Rows are points. Each copy is the shape, with its points in the same order, turned, moved and blurred by noise. Is it also mirrored, or only turned?
In the rows, zero is written as 128.

Shape (5 x 2):
[[128  89]
 [ 73 126]
 [ 69 142]
 [161 146]
 [122 137]]
Copy 1:
[[160 152]
 [ 94 178]
 [ 83 175]
 [126  95]
 [115 128]]
Copy 1 is: mirrored
Copy 2, 5 rows:
[[ 95 128]
 [129 190]
 [144 191]
 [148  96]
 [140 135]]
Copy 2 is: only turned
Copy 3:
[[ 96 139]
 [158 166]
 [179 162]
 [132  78]
 [144 116]]
Copy 3 is: only turned

Shape, 6 rows:
[[196 128  97]
 [ 92 109 137]
 [163 152 129]
 [132 101 143]
 [128  99 101]
 [102 119 198]]
Copy 1, 6 rows:
[[163 121  61]
 [126 150 162]
 [138  98 100]
 [158 135 140]
 [144 164 115]
 [148 100 196]]
Copy 1 is: mirrored
Copy 2, 6 rows:
[[151  80 197]
 [134 145  99]
 [114 109 178]
 [153 152 150]
 [166 107 130]
 [107 193 133]]
Copy 2 is: mirrored
Copy 3:
[[184 133 126]
 [ 76 132 146]
 [141 153 100]
 [113 150 157]
 [119 109 152]
 [ 62 193 139]]
Copy 3 is: only turned

Shape (9 x 4):
[[157 114  89  92]
 [100  80  82  92]
 [167 165 138 127]
 [131  84 101 100]
 [165 119  83 104]
 [103  86 155 115]
 [190 162  86 172]
 [124 166 139 137]
 [173 150 108 120]]
Copy 1, 9 rows:
[[148 130 163  82]
 [150 100 187 138]
 [115 153  95  86]
 [165 128 171 123]
 [152 124 149  77]
 [147 149 142 174]
 [156 109  72  51]
 [100 131  91 120]
 [133 140 116  71]]
Copy 1 is: only turned
Copy 2:
[[ 81 137 142 104]
 [ 65  90 114 129]
 [143 177 145 114]
 [ 79 105 126 110]
 [ 81 147 130  93]
 [127  81 142 147]
 [145 187 100  60]
 [151 155 113 130]
 [117 176 138  97]]
Copy 2 is: only turned

Shape (10 x 6):
[[ 98  95  75 132 120 154]
 [115 129 162  86 169  73]
 [130 187  96  96 128 129]
 [136 118  93 128 174 127]
 [126  87 154  57 138 113]
 [ 99 117  79 156 149 125]
 [104 181 109 127 100 167]
 [154 111  70 162 103 125]
 [166 139 150  66 167 152]
 [119 149 181 100 138 107]]
Copy 1:
[[158 119 104 182 137 132]
 [ 74 134 109 100 110  55]
 [ 82 126 100 115 118 169]
 [123 107 108 121 171 112]
 [118 101  73 114  80  65]
 [134 139 123 165 169 126]
 [ 96 113 133 162 101 181]
 [179 138 135 124 145 157]
 [ 87  54  93  93 104 105]
 [ 76 120 137 115  82  83]]
Copy 1 is: only turned
Copy 2:
[[114 155  93 149 170 150]
 [148  51 140 103 108 137]
 [115 137 128 123  83 199]
 [169 142 127 142 123 141]
 [135  69  72  96 117 127]
 [134 152 140 157 161 149]
 [ 71 167 132 111 106 178]
 [111 162 107 196 119 129]
 [159 123  96  75  68 139]
 [106  77 139  85  92 130]]
Copy 2 is: mirrored
Copy 3, 10 rows:
[[122 134  90 144  91  98]
 [119 163 143 142 197 171]
 [ 75 147 134  94 108 171]
 [117 108  88 135 140 155]
 [164 196 122 142 159 163]
 [ 96 107  99 147 122 106]
 [ 86 134 161 121  65 142]
 [128  98  97  81 108  99]
 [147 156 125 129 131 225]
 [126 151 178 138 162 172]]
Copy 3 is: mirrored

Shape:
[[123  96 149 130 108 122 106 147]
 [149  65 102 135 146 143 147  93]
 [107  98 114 131 121  91 189 110]
 [ 72 153  56  73 104  81 104 117]
 [123 112 163 109 144 148  97 124]
 [147 177  73 116 131  61 117 128]
 [166  98 154 123 170 128 199  72]
 [156 170 105 162  96 129 131 132]
 [160 147 136 113  97 142 112 151]
 [157  52 156 151 195 113 178  99]
 [116 174  84 124 109  75  97 113]
 [109 130 151 167 133 175 123 138]
 [139 181  82 112 129 118 120 178]]
Copy 1, 13 rows:
[[100  99 135 157  94 139 110 112]
 [137 116  95 183 169 146 122  83]
 [163 106  70 165 119 112 146 125]
 [ 72 106  81  92 145  48 135 154]
 [123  99 170 137 127 138 104 106]
 [ 79 109  99 127 156 124 164 200]
 [202 126 128 194 170 153 142 125]
 [ 99 153  98 132 120 171 118 172]
 [ 85 150 154 137 103 148 126 134]
 [189  73 119 208 158 172 147  96]
 [ 78 105  96 116 145 105 121 195]
 [140 117 126 108 108 180  88 106]
 [ 74 133 117  91 127 149 175 157]]
Copy 1 is: mirrored
Copy 2, 13 rows:
[[121 125 100  99  91 134 144 138]
 [ 82 117 150  85 165 104 150 151]
 [ 72 175 142 140 144 128 153 139]
 [112 177  87 162 118  51 102  81]
 [154 114 111  93 120 133 110 163]
 [148 159 156 169 102  70 151  90]
 [121 151 173 116 198 146 148 182]
 [140  95 143 160 117 131 168  84]
 [162 101  92 127 111 118 159 116]
 [ 94 143 193  86 154 147 146 205]
 [140 156 134 153  95  82 114  70]
 [120  80 117 133 113 158 114 144]
 [152 108 120 185  88  76 154 122]]
Copy 2 is: only turned
Copy 3, 13 rows:
[[123 116 127 105 109 145 144 166]
 [138 111  61 155  78 126 131 123]
 [130 150  76 117 113 172 116  89]
 [140 177  76 124 224 128 142 144]
 [126  79 125 109 125 108 154 140]
 [132 189 124 150 175  97  86 126]
 [143 100  86 128  66 114 119  47]
 [ 77 178 140 153 115 113 134 126]
 [124 148 158 132 116 104 164 141]
 [149  69  84 130  53 143  82  84]
 [105 182 109 128 184 102 111 142]
 [ 71  90 134 139 109 144 160 131]
 [124 167 162 180 170 124 136 134]]
Copy 3 is: mirrored
Copy 4, 13 rows:
[[109 135 149 146  96 157  84 127]
 [ 94 147  80 155  91 122 137 100]
 [136 116 133 173 114 117 167  93]
 [ 84 128 184 168 172  59 129 167]
 [103 148 144  88 102 155 100 124]
 [152 123 127 144 151  70 114 188]
 [151 158  90 105  75 129 181  91]
 [145 161 114 171 144 151 119 184]
 [119 149 139 131 103 160 110 190]
 [153 115  70 117  71 136 142  49]
 [130 150 152 155 177  81 112 175]
 [112 157 124 122 140 202 120 120]
 [126 111 124 144 157 134 123 208]]
Copy 4 is: only turned

Shape:
[[ 84 140 110 146 200 111 111 116 105]
 [ 92 152 153  86  98 176 107 127  88]
 [129  97  71 138 130 124 187  97 109]
 [ 80 129 159 139  98 174  74 156  80]
 [ 71 152 134 200 200 122 176  84 141]
 [141 132  76 163 139 105 136  80 149]
 [166 122  90 136 125 132 143  91 117]
 [107 141 155 104  94 137 109 117 119]
 [ 89 108 151 103 118 154 108 158 140]
 [149 133  73 118 152 150 166  86 141]
 [ 95 105 122 125 148 101 151  73 110]
 [ 64 156 119  96  72 142  96 159 101]
 [153 139 107 140 153  91 180 119 113]]
Copy 1 (13 x 9):
[[147 110  82  69 130 117 162 108  69]
 [ 37 111 102 140 119 133 181 111 128]
 [161  74 184 136 108 141 159 115  85]
 [ 60  92  52 141  87 136 173  79 132]
 [189 152 123  86 144  80 150  54  92]
 [163  74 154  97 114  95 117 122 115]
 [137  88 159 132  89 114 139 150 115]
 [ 73  98  99 148 137 122 147 118 134]
 [ 79 111  84 139 123 172 124  93 113]
 [133 111 191 101 104 128 133 134  97]
 [135  92 133 139 152 101 149 111  66]
 [ 44  56  91 120 138 159 175  88 145]
 [180 106 145 118 138 138 162 149 116]]
Copy 1 is: only turned
Copy 2:
[[101 158 111 154 140  81 182 112 140]
 [113 135 115 182  85 177 108 162 138]
 [178 130 150 150 181 136 125  70 145]
 [116 124  56 161  75 149 110 151 116]
 [122 121 151 197 163  33 163 102  99]
 [115 157 147 141 192 118 118  66 106]
 [123 127 149 133 167 160 121  74 121]
 [119 155 131 155  95 153  95 140 112]
 [143 144 108 131 111 134 114 178 113]
 [126 129 170 149 202 153 136 101 134]
 [157 169 154 167 131 119 153  89 119]
 [123 172  83 170 100 150  73 164 156]
 [131 126 174 123 150 104 124  74 155]]
Copy 2 is: mirrored

Shape, 15 rows:
[[156 129 142 153 112 115 128 164 111 184 101]
 [ 88 118 177 123 127 119 184 127 139 103  89]
 [132 163 128  98 152 115 144  95 133 181  98]
 [162 127 195 117 164 196 121 164 126 125 132]
 [171 107 167 132 169 101  99 121  99 129  82]
 [121 169 183 128 168 118 109 186 119 126 103]
 [139 108 120 179 130 191 142 155 123 125 108]
 [184 181 165 184  83 125  83 130  67 166  87]
 [146  91 113 161 152 154  96  87  55 149 123]
 [104 171 143 166 113 103 131 162  74  89 155]
 [141 138 119 133 142 104 164 115 157 128 128]
 [155  86  86 133 127 127  96 158 116 139 159]
 [104 188 119  86 176 175 163 153  86 128  83]
 [183 131 111 141  96 148 152 120  72  83 192]
 [122 161 105  92 121 172 129 130 112  94 138]]
Copy 1:
[[143 137 126 107 115 163  99 188 104 115 133]
 [ 91 129 164 158  66 138 159 144 146 152 158]
 [133 153 175 115 147  92 124 170 142 113 153]
 [174  78 102  96  91 141 115 117 173 141 170]
 [117  81 128 135 131 148 105 202 180 106 146]
 [135  79 121 123 132 162 153 149 119 115 194]
 [158 107 131 130 106 164  93 136 131 196 109]
 [171 122  88  85 148 170 158 239 124 127  99]
 [178 124 144 154 155 173  92 177 199 135  85]
 [157  97 124 174 124 176 191 139 102 113 104]
 [115 123 149 156 116  89 115 146 117 128 123]
 [136 108 125 138 140 164  65 118 131  99  79]
 [173  93 222 103 138 138 161 125 138 149 168]
 [187  86 125 149  90 126 141 127 143 112  29]
 [145  99 165 109 137 129 158  91 147 136  95]]
Copy 1 is: only turned
Copy 2, 15 rows:
[[166 155 121 111 135 178 119 162 109 143 126]
 [ 81 177 109 126 121 107 117 139  92 155  64]
 [146 148 179 112 123 134  93 103  80 120 114]
 [110 112 125  98 220 110 130 158 148 141 112]
 [170 107 111 138 131 107  90 135 130 171 118]
 [153 141 130 171 193 122 134 159 107 136  90]
 [112 192 103  97 168 139 140 127 155 161 150]
 [168 122  89 153 169 226  74 123 110 157 153]
 [135 134 148 114 133 138  99 116 141 219 189]
 [ 93 162 109 201 160 148 147 156  75 168 153]
 [113 167 130 128 106 104 120 129  99 104 139]
 [141 132 143 119 111 138 182 153 146 158 183]
 [135 178 161 117 208 102 147  84  57 163 105]
 [ 69 117  92 121 145 132 149 133  87 157 224]
 [ 86 134 143 128 168 123 172  83  96 142 145]]
Copy 2 is: mirrored
Copy 3, 15 rows:
[[138 103 101 104 168 105 147 171 153 166 129]
 [133 119 119 153 129 175 120 157 181  85 101]
 [174 111 105 140 150 137 163  88 133 140 127]
 [ 78  98 125  97 144 157 171 160 124  94 190]
 [129  95 180 151 156 124 175 167 120 146 130]
 [126  68 154 120 153 124 110 146 157 113 178]
 [138 163 113  72 156 153 145 199 130 113 149]
 [168  81 143  67 109  74 189 184 164 183 143]
 [130 172 175  87 139 151 182 154 112 191 128]
 [131 146 153 113  92 112  91 165 198 148 172]
 [159 147  95 166 132 131 132 146 129 124 141]
 [ 96 184 123 112 160  88 129 158 103 161 142]
 [165 136 147  96 178 160 149  87 188  87 183]
 [104 213 121 125  85 106 176 173 166 148 183]
 [127 179 132 100 119 116 145 107 154  86 164]]
Copy 3 is: only turned
Copy 4:
[[119 132  85 168 135 106  84 149 158 178 147]
 [ 44 146 150 158 131 109 120 151 107 125 100]
 [ 71 152 102 133 111 112 107 121 139 132 204]
 [147 134 135 205 107 146 160 136 164 110 127]
 [ 87 128  83 135 154 136 161 140 188 153 133]
 [ 83 123 119 198 147 129  99 121 198 104 126]
 [163 181 112 159 145 120 112 164 128 126 106]
 [142 150 113 155 178 131  85  86 195 222 153]
 [164 145 124  76 157 114 143 159 171 150 153]
 [116 119 148 133 156  83  65  92 172 118  84]
 [ 87 147  83 139 123  84 117 112 108 113 135]
 [167  97  64 111 129 119 100 150 137 117 122]
 [ 86 194 153 142  82 142  78 138 185  80 152]
 [181 133 123  95  95  93 120  75 134 139  77]
 [132 150 139 118 100 151  91 101 128  88 126]]
Copy 4 is: only turned

Shape, 15 rows:
[[197 174 152 158  94 139 153 177 137 141 168 180]
 [104 144  97 176 164 139  83 143 109 186 134 111]
 [ 95 138 150  82 125 121 100  77 109 130  97 136]
 [108 102 101 170 106 122  72 116 140 138 140 155]
 [192 128 153 142 164 164 178 121 154 129 165 195]
 [ 87 104 160 202 128 142 112 132 113 162 133  85]
 [ 75 128 101  66 102 105 166  72 118 120 151 135]
 [179 148 135 133 167 156 114 176 160 130 162 150]
 [ 79  99 119 100 124 139 121 125 131 115 104 146]
 [162 122 156 137 152 116 131 155 129 168 170 197]
 [205 134 159 141 143 175  97 133 124 131 200 144]
 [ 90 147 143 164 148 105 118 111 137 104 153 150]
 [178 111 149 106 158 114  90 194 150 153 171 129]
 [105 107 118 119 158 128 127 103  52  91 120 127]
 [144 100 120  94 149  87 131  82 107 115  86  80]]
Copy 1 (15 x 12):
[[161 158 143 143  66 197 103 180  68 103 144 111]
 [149 106 127  94 154 190 119 118 165 170 111  88]
 [124 136 122  84 144  87 178 136 118 172 153 168]
 [132 135 152 121 142 188 186 154 173 148 121 151]
 [144 183  98 146  67 193 113  98  77 111 151 157]
 [146 142 112  83 190 178 166 131 135 113  99  86]
 [ 61 175 152 147 160  89 152 134 105 166 148 163]
 [173 126 114 158  70 180 121 111 118 126 146 110]
 [142 134 131 135 177 120 166 118 131 145 145 173]
 [165 178  97 143  99 195 114 159 110 161 158 127]
 [151 140  87 153  44 183 146 128  86 141  82 110]
 [150 196 153 111 122 139 151 117 160 126 136 122]
 [170 115  74 182  93 161 138 156 140 144 153  89]
 [136 151 109 108 160  99 113 124 141 144  81 182]
 [ 73 114  67 105 141  85 134 139 148 126 138 156]]
Copy 1 is: only turned
Copy 2:
[[159 133 125 206 102 119  87 118 205 153  90  79]
 [140 172 174 148 110 157 111 167 119 179 159 169]
 [143 106 146 100 115  80 150  85 102 133 142 157]
 [103 155 181 119 120 105 102 147 103 192 112 109]
 [199 141 124 179 161 112  48 112 150 119  79 100]
 [117 174 162 144 151 148 159 163 124 186  92 179]
 [ 86 107 107 108 109 128 113  62  77 104 123 136]
 [162 158 166 189 127 107  81 156 167 105 128 116]
 [112  99 136 106 117  91 122 153  90 127 113 144]
 [164  98 173 181 135 129  57 123 161 151  97 117]
 [182 181 201 186 122 116  99 113 160 120  86 100]
 [101 156 140 127 138  93  85 111 142 153 111 173]
 [135 113 217 188 141 129 103 160 168 100 125 111]
 [143 133 153  52 105 135 118 121 129 113 100 168]
 [129 124 148  65 167 142 158 108 129  98 160 129]]
Copy 2 is: mirrored
Copy 3 (15 x 12):
[[175 146 137 209 156 141 136  71  72 140  76 131]
 [107  95 127 149 140  92 112 171 114 188 139  98]
 [148 121 134  93 163  98  84 105 165 115 157 134]
 [151  74 175 142 121  97 109 159  94 112 138 147]
 [189 153 137 121 148 151 149  83  88 181  75 170]
 [135 101 150 178 104  61 157 147 162 170 150 122]
 [148 158 153  72  90  92  56  84 134  98 130 116]
 [132 106 131 141 157 166 164 109  95 158  72 113]
 [143 120 132  89 113 117 126 103 129 102 176 128]
 [181 118 111 129 169  91 148  99  69 152  76 134]
 [144  90 133 161 149 149 138  91 127 167  44 180]
 [200  93 149 119 116 117 105 129 134 155 119  97]
 [116  94 114 130 168 114 180 106 107 119  58 112]
 [148 118  72  97  97 114  89 141 167 132 141 147]
 [127 166 122  89 140 103 108 166 189  92 123 139]]
Copy 3 is: only turned
Copy 4 (15 x 12):
[[ 69 197 122 109 102 201 129 143  92 111 124  94]
 [120  72 139 139 118 192 114 141 159 145 185 165]
 [142 131 166 181 114  86  69 127 139 119 150 143]
 [103 105 157 118 123 121 138 137 129 160 200 131]
 [115 160 102 110  76 158 137 163 106  38 143  61]
 [101  61 119 118 154 153  89  88 121 122 187 140]
 [110 140 130 188 106  50 128 119 144  89 132 180]
 [140 135 133 118  87 202 147 159  93 105 123 108]
 [131 107 143 127 141  81 116 143 147 124 130 141]
 [101 136  89 128  61 169 123 160 106 116 151  88]
 [106 122 174 155  83 193 142 128  77  81 138  66]
 [108 109 150  93  72 120  97 105 136 109 164 139]
 [153 124 113 139  90 200 139 139  69 154 119 109]
 [114  86 152 163 108 104 124 102 196 116 120 108]
 [187 131 135 183 130 104 128  76 177 116 143 130]]
Copy 4 is: only turned

Shape, 15 rows:
[[180 170  87 170 166  62 101 169 116 129  68 121]
 [124 143 119 105  89 187 107 143 142 105 148 131]
 [ 83 169 128  64 129 138 164 129 112  86 105  94]
 [126 134 126  97 112 182 123 114 120 106 135  70]
 [100 128  96 142  79 152 125 151 164 102 133 106]
 [113 141 136 107  89 131  95 125 155  74 137  99]
 [ 99 157 163 114 174  94 161 105 107 153 104 120]
 [122 184 165 116 127 133 170  95 104 109 141 144]
 [107 173  83  96 106 131 146 102 127 112 133  87]
 [151 119 108 125  38 129  90 116 139 129 112 166]
 [109 165  81 136 107 128  77  64 116 121 124 178]
 [ 97 158 123  87  77 157 103 160 174 124 113 116]
 [117 101 118  62 106 140 133 179 184 105 147 128]
 [138 127  86 182  94 104  75 118  99 116  73 198]
 [118 121 115 106  58 152  85 187 123 111 175  97]]
Copy 1 (15 x 12):
[[ 72  75 112  60 131 213 143 161 139 123 178  89]
 [133 166 175 127 119 110 166 168 148 126 109 122]
 [146 142 126 133 155  94  72 196 151 155 156 123]
 [138 150 155 144 148  91 145 194 110  99 135 102]
 [121 122 158 172  87 117 159 155 149 151 142  95]
 [ 81 144 171 173 122 129 112 190 137 122 134 123]
 [127 113 101 112 187 128  80 118  98 140 136 116]
 [157 155 102 140 168 146 101 146 141 112 118 160]
 [127 147  96 142 138 108 129 189 158 126 139  82]
 [ 88 150 164 113  61 165 134 146 149  93  88 102]
 [ 98 108  97 109 115 149 154 189 167 114  45 128]
 [109 187 166 138 103 120 125 172 139 175 136  93]
 [ 86 171 191 128 117  76 128 124 173 154 157 118]
 [108  64 129  72  72 203 134 160 153 115  78 122]
 [114 169 222 152 119 122 157 165 167 123 126  66]]
Copy 1 is: mirrored
Copy 2:
[[104 128 161  98 176 144  49 164 161 119 138  45]
 [146 165  99  74 113 109 145  96 108 143 106 136]
 [204 159 100 121 187 161 150 101 138 114 123 142]
 [156 149 124  99 144 150 173 110 122 165 114 158]
 [163 167 135  82  99 138 139 132 158 114  80 140]
 [175 141 136  88 107 154 146  87 122 111 129 131]
 [135 142 134 190 190 131 133 117 130 100 148 124]
 [176 140 106 142 172 104 124 141 115 102 179 158]
 [184 166 153  92 178 130 121 107 149 119 116 164]
 [ 97 161 123  59  85 131  88  99 116  94 113 164]
 [113 109 143  56 151  78 119 114 131  59 120 148]
 [167 206 113  89 113 134 130  87 112 116  82 126]
 [185 159  98 129  93 150 104  72 134 149  78 130]
 [ 60 114 120  60 136 121  94 146 140  62 115 109]
 [140 187 103  63  81 127 153  77 167 167 126 136]]
Copy 2 is: only turned
Copy 3:
[[ 79 219 125 127 106 175 130 109  92  97  97 203]
 [147 131 111 109 139  97 133 170 122 116 106  86]
 [167 105  54 132 179 173 153 143 107  80 105 125]
 [147 109  91  87 136 154 153 141 120 121 108  78]
 [134 150  97 121 118  92 168 140 136  75 109  88]
 [175 120 110  86 114 114 141 141 106  69 101 112]
 [141 115 117 165 161 200 131  95 102  99 154 155]
 [164 112 103 154 162 167  76 120 135  93 116 119]
 [132 133  91 110 181 149 145 107 115  72  88  97]
 [147 143 167 149 109  82 142 129 120 106  45 111]
 [168 169 156 124 186  86 114  81 114 117  90 134]
 [144 133 102 142 132  94 161 168  69  79  98  89]
 [110  80 105 122 129  92 173 192 112  71 118 125]
 [155 214 166 155 121  93 142 101 138 135  74 175]
 [146 144 149  91 120 118 166 208 133  75  95  77]]
Copy 3 is: mirrored
Copy 4:
[[105 108 102 185 118  99 168 230 129 139 113  96]
 [133 162 180 128 127 138 138 110 171  82 143 149]
 [182 140 107 134 171 117 147 111 185 115 198 117]
 [117 148 147 104 151 146 120 113 166  86 183 112]
 [119 150 175 136 155 130 118 146 174 121 150 182]
 [128 148 167 144 181 163 149 118 149 110 149 141]
 [170 155  57 124 122 129 134 129 136 167 153  98]
 [171 168 132 123 128 104 148  88 157 159 140  82]
 [157 140 143 133 173  94 103 129 142 105 177 121]
 [141  96 196 114 115 136 150 129 117 110 100 172]
 [193 122 169 151 128 133  91 139 122 105  79 109]
 [155 158 168 148 133 148 155 136 148  96 180 184]
 [128 174 125 114 167 126 178 122 166  78 144 204]
 [154  71 164 156  97 139 132 179 148 135  52 131]
 [ 79 135 167 163 135 136 137  87 163  76 152 185]]
Copy 4 is: mirrored

Shape (18 x 12):
[[ 76  80 102 193 142 101 159  82 133 152 114  80]
 [110 115 152 100 151 182  89 134  78 140 107 165]
 [ 95  86  84  96 174 123 152  89 139 122 153 176]
 [149 168 123 112 102 146 152 107 139 123  90 143]
 [126 103 158 163 171 144 159 163 120  93 155  89]
 [ 71  88  61 185 116 189 147 150 101  89  98  79]
 [100 144 127 140 145 190 153  67 159  94 165  81]
 [ 88  86 108 166 181 101  97 146  66 129 126 164]
 [163 147 107 133 111  92  81 111  74 111 127 141]
 [128 176 128  97 143  90 124 170 151  76 176  79]
 [138 129 111 109 143 184  88 137 138  83 135 145]
 [144 137 101  96 102 184 106  86  65 130  98 165]
 [150 176 134 195 172  88 137 134  90 128  96 110]
 [118 101 156 160 168 128 125 119 114 160 102 108]
 [117 174  86 160 152 121 130 133 117 123 147  81]
 [155  80 140 134 163 126 113 166 115 166 106 136]
 [ 86 146 120 123 146 167 122 127 141  93 103 150]
 [125 140 109 134  95 124 126 162 146 128 165 138]]
Copy 1, 18 rows:
[[124 167 151  49 189 188 104 152 144 102 152 126]
 [ 79 148  97 184  95 121  98 161 135 142 147 119]
 [121 167 149 100  72 143 139 170 169  72 105 132]
 [171 115  93 118 114 128  93 135 123 153  91 130]
 [160 132 138 121 126 133  99 123 189 116 219 130]
 [ 95 118 160  52 142 121  79 125 133 136 181  43]
 [173 107 187 139 146 152  63 137 169  86 122  94]
 [ 71 215 129 103 114 111 112 166 155 134 183 149]
 [129 182 146 133 118 115 118 121 132 209 115 162]
 [164 114 158 125 121  84 106  51 175 120 145 189]
 [123 110 160 148  63 107  76 139 136 142 139 126]
 [111 150 117 166  99 127 115 155 113 184  85  82]
 [179 204 103 108 160 115  75 119 124 159 174 160]
 [124 161 108 125 147 171  94 151 134 122 179 150]
 [158 163 164 106 159  97  95 100 119 117 152 139]
 [114 145 100 126  98 156 134 151 114 142 198 167]
 [118 125 119 118  97 103  56 147 147 114 124 122]
 [140 100 149 107 131  85 139 145 141 138 136 163]]
Copy 1 is: only turned
Copy 2:
[[153 112 174 130  75 137 119 160 106 203  68  87]
 [122 162 134 182 151 141  94 144 152 150 175 173]
 [141 192 150 106 124 118 127 137  72 194 113 183]
 [100  86  97 124 149 168 100 152  91 145 119 175]
 [123 115 127 203  79 116 177 113 107 155 113 140]
 [ 73 149 155 167  33 201 127 160 149 173  82 138]
 [141  85 164 132  82 141 132 103 127 151  67 213]
 [136 184 130 153  80 114 125 162 127 195 181 106]
 [132 129  54  95 117 143 108 130 140 148 160 120]
 [163 117  81 142  66 144 155 104  58  75 126 159]
 [108 153 114 135 119 149 152 142 143 117 139 204]
 [ 96 143  97 122 161 181  70 127 162 172 146 178]
 [142  57  93 148  82 146 142 155 101 187 174 106]
 [151 109 153 173 126 130 131 158 124 174 132 111]
 [143  94 129 118  57 178 140 114 101 144 140 133]
 [123 149 136 173 160 138 161 155 112 151 156 100]
 [112 131 135 149  96 147 112 173 110 139 137 204]
 [ 88 132 126 112 100 132 125 119  85 103 130 133]]
Copy 2 is: only turned
